Each row of a before or after table is a point. One or more steps were done to the points. Then noise was added and the rows were shuffled. The steps act on columns, c1 being the first. What was done? A step turns or swaps two columns, mirrors them in a line or flattens them onto one, adds a multiple of one to another, or multiplies or shifts one. Angles are multiples of 10 degrees, from the lower column toward the higher: turns from -170 to 170, lines from 10 to 170 but not 90. Use the fewest steps. Two steps may share a column if one is a turn and the other turns, adds or multiplies; they go together, in the order done. Otherwise the lowest column goes first.
(in the rows, 128 means zero)

Before (8 x 3):
[[174 130 166]
 [137 145 179]
 [114 192 116]
 [163 144 143]
 [ 94  66  21]
 [131  67 129]
 [112 166 179]
 [174 139 125]]
After (8 x 3):
[[182 139 113]
 [144 136 161]
 [129 102 130]
 [130 139 175]
 [175 134 134]
 [111 158 110]
 [174 128 180]
 [ 21 108  97]]
Steps: swap c1 and c3; multiply c2 by 0.4

Before (14 x 4):
[[123 184 161 122]
 [131  93  97 110]
 [154  87 154 172]
 [141 102 138 130]
 [176 203 182 109]
 [182 132 182 164]
 [165  76 166 161]
 [133 154 104 139]
 [129 199 141 112]
 [202 100 134 142]
 [165 186 156 131]
 [145 104 139 135]
 [ 90 182 113 137]
 [ 83 143  98 141]]
After (14 x 4):
[[150 246 186 140]
 [114 145  93 127]
 [128 218 166 142]
 [143 220 152 152]
 [153  42 139 171]
 [137  79 114  93]
 [141  85 130 138]
 [150 142 158 188]
 [135  57 133 181]
 [112 209 115 129]
 [132 165  99 126]
 [131  84 136 136]
 [130 244 145 119]
 [158  78 127 143]]
Steps: multiply c1 by 0.4; multiply c2 by 1.6; turn c3 and c4 by 30 degrees

Before (13 x 6):
[[ 64 164  99  84 109  96]
 [ 89  83  97 122 143  96]
 [105 102  78  89  99  66]
 [129  82 127 103 139 211]
 [120 145 138 151 106 175]
 [ 88 149 115  89 109 105]
 [ 97 145 170 108 127 191]
 [165  93  61 143 146  85]
 [152  92 100 158 133  77]
 [152 149 175  74 141 132]
 [ 85 130  79 123  77 135]
 [173  95 114 142  59  86]
 [200 128 133 116  89 102]]
After (13 x 6):
[[137  89 150 174  71 145]
 [144 128 140 114  99 138]
 [205 151 121 127 157 125]
 [122  98 108 141 166 251]
 [114 120  98 164  86 156]
 [109 124  91 100  99 222]
 [135 158  53 110 142 210]
 [136 124 172 179 180  66]
 [214  98 151 134 144  65]
 [138  88 124 190 110 118]
 [ 90  83 144 160 142 109]
 [101 121 107 178  50 168]
 [141 117 171 141 167  30]]
Steps: turn c1 and c5 by 50 degrees; turn c2 and c5 by -40 degrees; add -1.5 times c4 to c6; turn c3 and c4 by -120 degrees

Before (10 x 9):
[[141  93  39 107 138  67 128  98 115]
 [ 70 111 160 120  88 129 140 120  90]
 [136  91  69 156 150  88  95 138 133]
 [184  90 130 123  75 143 172 130 102]
 [137 122  68 173 111  79 130  97 151]
 [112 103  66 148 114 126  86  87 116]
 [107 186 141 108 129 163 167 110 102]
 [101 104 114 169 102 152 174 127  80]
 [123 143 128  65 137 177 211 102 166]
 [ 87 165  99 106  93 159 161 143 129]]
After (10 x 9):
[[107 110  64 121  87 120 128 138  34]
 [191 104 111 171 103  80 142 144  10]
 [100  91 182 124  77  88 145 149  62]
 [147 167 103 107  90  84 144 124 128]
 [106 185 103 108 128  77 121 142  65]
 [208  91 156 153 149 181 134 119 142]
 [ 66 143 124  66 138  36 124 169 224]
 [212 104 136 149 113 158  77 132  98]
 [225 122 156 173 108 165 126 173 184]
 [185  94 172 105 138 175 130 180  96]]
Steps: turn c1 and c3 by 110 degrees; add 1 times c4 to c1; turn c6 and c7 by 140 degrees; turn c7 and c8 by -130 degrees; multiply c9 by 2.5

Before (9 x 11):
[[160 108 106  95 134 128 134 115  84 138 108]
 [156 126 124 130 169 145 128 116  87 159 126]
 [ 64  60  77 114 112  94  86 159 172 122 176]
 [147 101  91 112 122 138 137 166 173 158 145]
 [162 129 128 111 145 133  93 133 126 112  94]
 [194 110 168 108 148 141 167 165 167 115 134]
 [129 146 147  86 136 134 149 138 178 131 118]
 [167 146 102 113 136 123 119  88 115 114 126]
 [107 103  84 152 117 113 105 116 112  99 101]]
After (9 x 11):
[[115  62  84 132 120  74 104 114  47 125  82]
 [162  92 128 131 136 186  92 135  93 121  78]
 [ 65  22  77  72 117  10  84 160 169  84 203]
 [157  87 128 151 151 187 128 120 143 181 124]
 [193  75 167 148 145 241 174 168 150  87 138]
 [159  61 105 113 134 189 137 111  93 170  96]
 [150  59  89 124 122 173 138 164 250 106 158]
 [130 111 146  95 131 149 148 135 197  88 111]
 [172 101 100 132 136 181 119  88  78 136 127]]
Steps: add 1.5 times c1 to c6; turn c4 and c6 by -20 degrees; shift c2 by -40; multiply c5 by 0.7; turn c9 and c10 by -60 degrees; multiply c9 by 2.5; multiply c11 by 1.6

Before (8 x 12):
[[111 171 143 105 128 173 173 109  84 176 124  85]
 [172 122 152 174  71 201 138 188 127 126 163 151]
 [137 155 172 126 117 113 159 106  43 115 117 168]
 [170 124 139 141  47 160 125 138 114 135 183 130]
 [146  90 167 149  82 169  95 151 124  96 178 144]
 [138 170 159 102 103 139 167 123  65  98 110 101]
 [138 151 163 118  92 123  85 170  73 113 178 140]
 [ 92 199 170  68  99 123 179 111 111 152 126 117]]
After (8 x 12):
[[136 145 175 105 118 110 127 167  79 114 129 169]
 [154 133 139 136  41 162  95 195  98 125 128 128]
 [132 130 165 104  90 126  56 229 106 102 132 143]
 [139 124 163 171  80 172  67 212  62  87 135 142]
 [109 130 143  76 134 175 141 171 157 169 119  80]
 [158 172 152 155  68 197 112 245  88 117 126 152]
 [ 91 113 171  39 102 121 146 174 245 148 125 119]
 [134 127 153  80 104 138 138 184 136 102 137 100]]
Steps: turn c1 and c5 by -10 degrees; turn c2 and c4 by -60 degrees; add -1.5 times c4 to c9; shift c7 by -30; shift c8 by 60; flatten c10 and c11 onto the line at 170 degrees

Before (12 x 14):
[[180  97 129 139 127 147 128 147 133  77 114 166  62 120]
 [124 160 125  84 133 160  97 147 158 167 150 172  83 133]
 [170  68 156 111 116 172 179 110 174 114 159 147 172 142]
 [119 130  98 153 169 110  95 121 184 101 124 129 129  76]
 [107  71 121 153 116  92  76 123 181  81 166 112 126 148]
 [169 170  81 102 114 100 155  40 155  96  83  93 118 119]
 [ 65 109 153 148 155  96 129  41 105  69  90 113 160  84]
 [127 150 158 190 162 147  86  68 152  49  71 106 167  81]
 [ 78 121  72 183 161 141  69 106 192 125  88 129  56 171]
 [ 74 175  87 173 116 115  89 122 125 118 124 114 118  80]
 [147 149  72 118 230 205 115  61  90  84  75 165 119 172]
 [ 87 127 153  96 136  88 176 114 104  92  69 130 154 156]]
After (12 x 14):
[[113  99 127 140 126 105 128 145 137 121 179 165  21 177]
 [ 84 175  82 103  89 131 154  41  99 121 169  93 110 160]
 [ 90 103 151 146 170 158 132  40 109  83  65 114 179 188]
 [ 69 120 155  95 147 164 178 115 104 158  86 131 166 165]
 [ 71 159 156 191 178 106  86  68 138  82 128 106 189 205]
 [125 148  94 153 156  92  97 121  86  77 120 130 130 154]
 [150 171 121  82 131  97  96 146 146 133 125 172  56  89]
 [122 174  87 174  95 151  88 121 127  81  77 114 111 138]
 [ 74 136  75 117 202 126 115  61 216 170 145 162 113 171]
 [ 90 145  71 184 132  70  69 103 107 172  81 127  11 132]
 [165  93 121 150 111  85  76 123  64 148 106 113 126 173]
 [159  87 156 109 130  52 178 112 137 142 170 147 196 144]]
Steps: swap c1 and c11; turn c2 and c9 by -20 degrees; turn c6 and c9 by 120 degrees; add 0.5 times c3 to c5; turn c10 and c14 by -90 degrees; multiply c13 by 1.6

Before (14 x 20):
[[  7 150 155 139 135 117 146 100 157 146  98 102 163 163 118 114  62 196
  128 175]
 [102  88 114 128 145 135 134 113 146 150 124 114 123 144 178 116 102 110
  114 131]
 [122 153 119 151 147 120 145 153 137 155 114 154 130 151 165 124 150 106
  141 130]
 [128 154 131 163 139 123 136 101 161 139 191 109 114 130  17 125 127  97
  103 115]
 [131 118 114 103 130 133 138  98 104 115 101 185 138  81 154 113 150 101
  136  82]
 [ 94 155 183 155 140  92  56 129 163  92 130 110 127 154 152 120 152 128
  111 161]
 [131 154 123 140 144 128 132 144 152 154 141 102 131 119 147 126 107 125
   65 179]
 [112 156 127  74 138 134 129 154 157 136 130 105 151 125 183 216 138 205
  138 171]
 [ 88 138 152 157 131 133 120 133  81 128 177 131 155 145 134 120 152 103
  138 140]
 [105 119 115 148 145 140 130 118 130  60 118 138 119 125 148 126 127 124
  123 172]
 [128 136 128 135 135 119 121 151 152 153 150 137 107 162 168 118 158 187
   89 163]
 [112  97 153 163 124 114 141 106 149 158 111 103 121 144 173 138 157 104
  111 166]
 [132 133 150  71 137 100  88 106 123 111 104 118  99 162 127 126 155 110
   98 148]
 [134 151 139 167 132 121 113 118 112 140  97 119 100 160 101 151 152 151
  129  81]]
After (14 x 20):
[[  7 107 156  77 139 114 141  99 167 147  97 104 131 161 117 114  36 145
  131 178]
 [121 151 118 136 146 140 144 156 149 157 113 155 128 153 163 121 159 110
  136 135]
 [131 135 146 133 134 166  89 107 129 112 108 116 125 164 130 127 135 113
   99 146]
 [ 93 140 190  89 146 151  57 129 176  90 127 109 130 156 149 122  94 115
  113 158]
 [131 132 133  76 133 106 114 117 122 138  99 116 130 160 103 154 141 127
  128  81]
 [101 110 114 110 145 111 135 114 154 154 126 116 130 147 175 116 115 140
  112 131]
 [116 124 148  64 123 100 144 109 156 162 109  99 127 145 178 137 135 133
  111 162]
 [132 104 131 155 139 151 120 147 162 151 150 132 130 162 164 118 158 150
   85 161]
 [132 136 113 111 133 117 139 100 115 115 107 187 122  82 156 110 161 121
  139  84]
 [125 152 133  59 141  93 135 102 169 137 188 108 128 133  18 123 120 103
  103 108]
 [127 144 123 137 145 127 127 144 161 149 145 102 129 117 147 127 114 110
   65 179]
 [105 127 117 104 142 100 133 114 139  55 116 139 130 124 147 124 142 133
  122 175]
 [ 81 145 152 107 129 115 123 130  93 127 181 134 130 148 134 118 127 114
  142 138]
 [113 107 120 213 137 168 130 151 166 136 127 109 125 125 186 211 145 145
  136 167]]
Steps: flatten c2 and c18 onto the line at 140 degrees; add -1 times c3 to c17; add -1.5 times c8 to c4; turn c4 and c6 by -150 degrees; shift c9 by 10; multiply c13 by 0
